Each row is a point. The last column is the point's height on a tilted bowl or saddle (a function of degree 2), plus a little noise. Along how many of its main directions does it bend up, bend down or stay straight?

Points (17 x 4):
[[-40   8 -57   5]
 [ 74 -11  16  76]
 [ -9  45  16  33]
 [ 15 -27  18  54]
 [-62  48 -38  98]
 [ 26  35   2  30]
 [ 29 -36 -17  21]
 [-35  -4  -5   6]
 [-13 -78 -20  35]
 [-65   0 -88  -5]
 [ 35 -14 -27  -2]
 [ -7  -2  68  30]
 [ 68   5 -43 -20]
 [-30 -51 -10  12]
 [-57  34  52 -13]
 [-25 -21 -31 -14]
 [ 22 -24 -49 -35]]
Directions: 1 up, 1 down, 1 straight

Points, 26 rows:
[[ 31 -39 -40  -9   3]
 [-21 -38  18 -21   3]
 [  4 -22  -2  49   9]
 [ -4 -38  29 -22  10]
 [-76   6 -12 -68 -55]
 [ 43 -46  32   5  26]
 [-48   4 -29 -83 -34]
 [ 31  25  51  72  71]
 [-43  16  36  54  65]
 [-43 -44 -25  33  36]
 [ 10 -54 -16 -55  15]
 [ 39 -61 -69 -15  28]
 [-88  21   1 -47 -50]
 [ 20 -29  32 -56   8]
 [ 14 -20 -36 -33   4]
 [ -1 -35  40  19  34]
 [ 28 -20  53  -8  35]
 [-64 -40  35 -44 -21]
 [-37  30  27 -35 -17]
 [ 14  88  72  -5 115]
 [ 22  64 -29 -10  32]
 [ 34  36 -65   8  15]
 [-95 -27  18  19  37]
 [ -5  37  -1   2  12]
 [  6 -25 -13  10  -1]
 [ 26 -22  12  -7   3]]
Directions: 3 up, 1 down, 0 straight

Points (43 x 7):
[[ -68   12  -63   33    9   -2  -12]
 [  10  -29   56  -74  -34    8  -41]
 [ -22    6   14   64  -30   12   41]
 [ -16  -25   53   41    6   14   -3]
 [   4   32  -27  -55   49  -42  -86]
 [  -1  -13  115  -41    0  -29  -81]
 [ -16   28  -79  -43  -74  -82  -52]
 [  -5   11   21   31  -30  -46   23]
 [ -30   13  -55  -34  -20   -1   -5]
 [ -16  -41    4  -19   12   28   29]
 [  37  -57   30  -17  -30  -83   74]
 [ -16  -50   50   57   -1  -56   30]
 [  33   69  -42  -29  -12  -30  -32]
 [  69  -12  -25   -8   20  -16   -4]
 [  63  -30   -6  -33   32   16    4]
 [  51   31  102  -20  -36    6  -51]
 [  59   46  -45   14   19  -10   10]
 [   6   54   -9    9  -49  -14   50]
 [ -19   13  -39   25   47   18  -16]
 [ -37   17  -45  -27   82   18  -16]
 [ -41    6  -27  -75   14   30   20]
 [ -13  -34  -20  -20  -26  -37   12]
 [  42   -1    4   -9   17  -38    6]
 [  29   33  -33  -79   26  -12  -75]
 [  -5   83  -14   11  -15  -45  -15]
 [   0   10  -52    5   15   43   16]
 [  30   21   50  -54  -22  -62  -50]
 [  32  -14    9  -33  -80   -6   21]
 [-106  -15  -40  -12   95  -11  -30]
 [ -40    9  -41   17  -60  -45   53]
 [   3   12  -53  -22  -43  -64  -32]
 [  81   57  -55  -11   14  -24  -11]
 [  25  -34   23  -66  -42  -21  -22]
 [ -26   15  -24  -11   40    8  -10]
 [   7  -20  -19  -18  -14   20   13]
 [  24  -21   54    5  -27  -34   21]
 [  17  -22   33  -34   28  -23    4]
 [ -54  -19   32   34   93  -19  -32]
 [  15   -3  -14   -5  -54   28   47]
 [  21  -41   45  -21  -72  -39   37]
 [ -14   34   36  -24    6   27    7]
 [ -55  -39   28  -54   24   -6   29]
 [  -4  -83   11   42  -63    1   88]]
Directions: 3 up, 3 down, 0 straight

Points, 65 rows:
[[  -4   60  -75   33    3  -19  -19   55   31]
 [  14   22  -36   17  -29  -50    6  -40   35]
 [  10   25    5   42  -53  -18   -1  -15   29]
 [   9   -4   14   34   -4  -33   38  -11    7]
 [ -60   32  -27  -15    6  -12   19  -32   25]
 [  26   20   -1  -21    3   -2   44    8    8]
 [  87  -58   53  -15  -24  -43   -8  -45   69]
 [  23   13  -16   12  -19   90   37   17   44]
 [  12   27   10   13  -15   37   38  -17   24]
 [ -38   -4  -25  -39  -32   24  -78  -33   76]
 [   7    8  -17  -14   -7  -32    1  -17   15]
 [  41  -14   22   17  -16   48   10  -58   42]
 [ -50   25  -22    2   32  -52   59  -30   21]
 [ -15   78  -69  -28  -61   55  -41   -8   90]
 [  33  -75   17   -4   63  -27   -7   51   23]
 [   0   -8  -43   -1  -55  -29  -43   11   44]
 [ -38   43  -28  -29   42   13   -9  -11   16]
 [ -32   13   -7   20    0   52   48  -23   25]
 [  19   72   34  -71   65   39  -59  -17   45]
 [   5   23   14   23   13    5   24    3    6]
 [ -11   38  -36   23   35   -8  -46   -3   22]
 [  -5   35   -4   35 -111   18  -52    4   89]
 [ -36   -5  -33   19   17   15  -21   13   11]
 [  65   -3   16    4   -5  -19  -13  -19   30]
 [  36   78  -37  -28  -40  -47   -3  -33   59]
 [ -13  -34   11  -33   60   -6    8    1    7]
 [  38  -20   27  -49   36   -6  -66   -7   47]
 [ -18   10  -14   54  -40   68  -13   19   40]
 [   5  -17   11   30   56   47   40  -57   37]
 [  48   26   18   -3   36  -12   73  -53   40]
 [ -50   21   34    7  -11    0  -43  -29   44]
 [  20  -34  -17   20  -17   15   11    9    9]
 [  -1  -17  -22    0   46  -39   34   47   -6]
 [  29    0   -4   29   35  -18  -53  -55   44]
 [  46  -26  -10  -82    9  -41  -70  -38   80]
 [ -45  -43   35   58 -107   26   53   17   49]
 [  27  -30   26   16    4  -24   32   11    5]
 [  57   90    2   13  -33   29   -2  -54   59]
 [ -37   -5  -18  -15    5   23   27   10    2]
 [ -12  -26   -6   -4   10    7   10   12   -1]
 [ -23  -31   -2   52  -20  -27   -6    4    8]
 [  24   12   -3  -14   40  -43   21   -5    7]
 [  -9  -23    4   16  -26  -56   -9   13   16]
 [  27  -13    3   -3   17  -33  -47   -1   26]
 [  28  -30    2   31   -2    1    8   14    7]
 [   0  -74    9  -26  -49  -43   -2   -7   27]
 [  33   28  -49   60    8    3  -46   -1   35]
 [ -44  -86  -17   47   11   99  -47  -25   66]
 [   8   59    7    5   31   14    5  -17   15]
 [ -10   -5   38  -20    5  -15  -22   63   12]
 [   6   -1  -11   11   -4   19   46   43    5]
 [  13    3   13   25   36   27  -36  -56   38]
 [  50  -60   56   18    1   31   37  -35   36]
 [  49   21  -26   -4  -11   55   20  -25   41]
 [  25   -7    2  -50   -5   10   14   -1   14]
 [  47  -28   47  -23   32   52   -7    6   37]
 [  17   34   38  -34   61   26   68  -31   38]
 [  36   56   23  -23  -23  -42   -9   44   23]
 [  -2   75  -70    8  -29   17  -18  -39   57]
 [  12  -13  -14  -27    7  -23    3 -121   82]
 [  -2  -10  -29    4   11   41    2   11   11]
 [  21   31   56   -4  -12  -23  -11   -1   21]
 [  -8   25   28  -16   21  -42   16   11    5]
 [   1  -70   -2   20   -2  -25   32   56   -3]
 [ -23  -55   53  -16   18   15  -31  -20   39]]
Directions: 6 up, 0 down, 2 straight

Points, 68 rows:
[[ -36   96  -51   53  -33  -21   31   90   52]
 [  -7   38   35   31   -6  -44   91   -7   39]
 [  -8   88  -12   40   25   10   34  -20    1]
 [  16   39   -7   17    2    4   -4  -36   -3]
 [  -9   38  -25  -13  -54  -15   13   -5   10]
 [ -46   48  -42  -51   17   35   -9   27  -25]
 [ -19    7  -31  -33  -57   85  -67  -36   19]
 [   5  -11   27   56   16   -1  -40    1   33]
 [  10  -32   -1  -48  -20  -19  -55    8   15]
 [  87    2   32    0  -11    7   -5  -23   21]
 [  27  -13  -22   17    8   71  -92  -75   36]
 [  32   37  -13  -51   55  -28   74   -6  -22]
 [ -52  -62   30  -29  -42    7   52    2   -7]
 [  46   18   16   48  -19   74  -18  -21   12]
 [ -92  -52  -38   62  -13    3   66    2   38]
 [  41  -74   16  -33   20  -44    0   16   22]
 [ -17  -12   -3  -25  -24  -15   -7  -33    0]
 [  11  -65  -39   32   -6  -42  -19  -37   77]
 [  -4  -17   59    7    1    8   34   11  -12]
 [ -13    3  -23   -1  -31  -16    7   40    4]
 [ -90  -29   19   46   15  -49   39  -33   50]
 [  -9   34  -25   28   -9   17  -36   11    5]
 [   3    0   27   77  -75   50   -3  -50   55]
 [ -15   26   42   36  -60  -14  -43    7   42]
 [   1  -60   61  -23  -16   27   -9  -58    0]
 [ -16   24   80   -7  -21  -56    8   42   17]
 [ -74   35  -59  -24   -6   22   65   48  -21]
 [  90  -45   24  -26   76   -3  -80  -92   89]
 [ -17  -45    7  -25   44  -24  -17  -46   15]
 [   8   86  -11   24  -19  -16  -22  -17   16]
 [  21   14  -43  -35   -3   54  -14  -48  -18]
 [ 109  -16   31   73  -13   42  -23   48  103]
 [   7   54    5  -34   53   53    1  -12  -32]
 [ -14  -15   16   -6  -33  -81  -39   43   58]
 [ -18   39  -53   65  -32   14   14    1   25]
 [  24   12  -17   61   20    3    2   16   21]
 [ -38  -44  -67   -7   -5  -28  -16   18   27]
 [   4    0   36  -10  -90   45   58   46   33]
 [   6    8  -14   15    4  -29  -50   -5   28]
 [ -25   78    8   -6   41   -4   52   77  -14]
 [  -1    8   80  -57   36  -41  -18   29  -15]
 [ -28   -1  -43   -6   18  -65    2  -29   27]
 [  50    8   14   23   29  -48  -67   44   68]
 [ -65   97   -6   12   -5  -36  -57   -3   50]
 [ -48  -30   54   11   28   22  -56   23   13]
 [ -24   31   30   17  -18  -37    2    8   16]
 [  55  -26   23   -6  -10  -29  -50  -53   43]
 [ -36   44   64   61   26  -48  -13  -66   69]
 [  -4    1  -14   72  -16   -9  -77  -75   82]
 [  27    0  -32  -20   21  -11  -25   -3   -3]
 [ -17  -21  -22  -38    0  -33  -14   13   -3]
 [  -3  -57   -7  -16    4   68  -31   19    3]
 [ -50   64  -44   49   -6    1  -37  -69   42]
 [ -23    2   49  -49   32   -4   53   56  -41]
 [  39   54    5  -20   30   28   -4  -34  -25]
 [ -36    4   10  -11   -5   15   42   31  -27]
 [  -9   13  -13  -50  -13   39  -44  -10  -16]
 [  73  -14   23   25   12   -7   11   22   34]
 [  10  -13   18  -30   61  -18   -8   34  -17]
 [  96  -42  -12   10  -58  -40    0  -54  104]
 [   6  -35  -42   -9   68  -21  -30   83   23]
 [ -17   35  -44  -12   85   -3   31   37  -33]
 [  -6   44   24   62   -8   -5  -14   19   28]
 [ -20   13   -4 -100   19   26   80  -37  -23]
 [   0  -43   58  -51  -29  -13    5  -31  -12]
 [  40  -11    3   16  -51  -53   90   -1   67]
 [ -11  -40    1  -89   22   -4  -20  -33  -10]
 [   1  -41    2   38   78   63  -42   -7   33]]
Directions: 6 up, 0 down, 2 straight
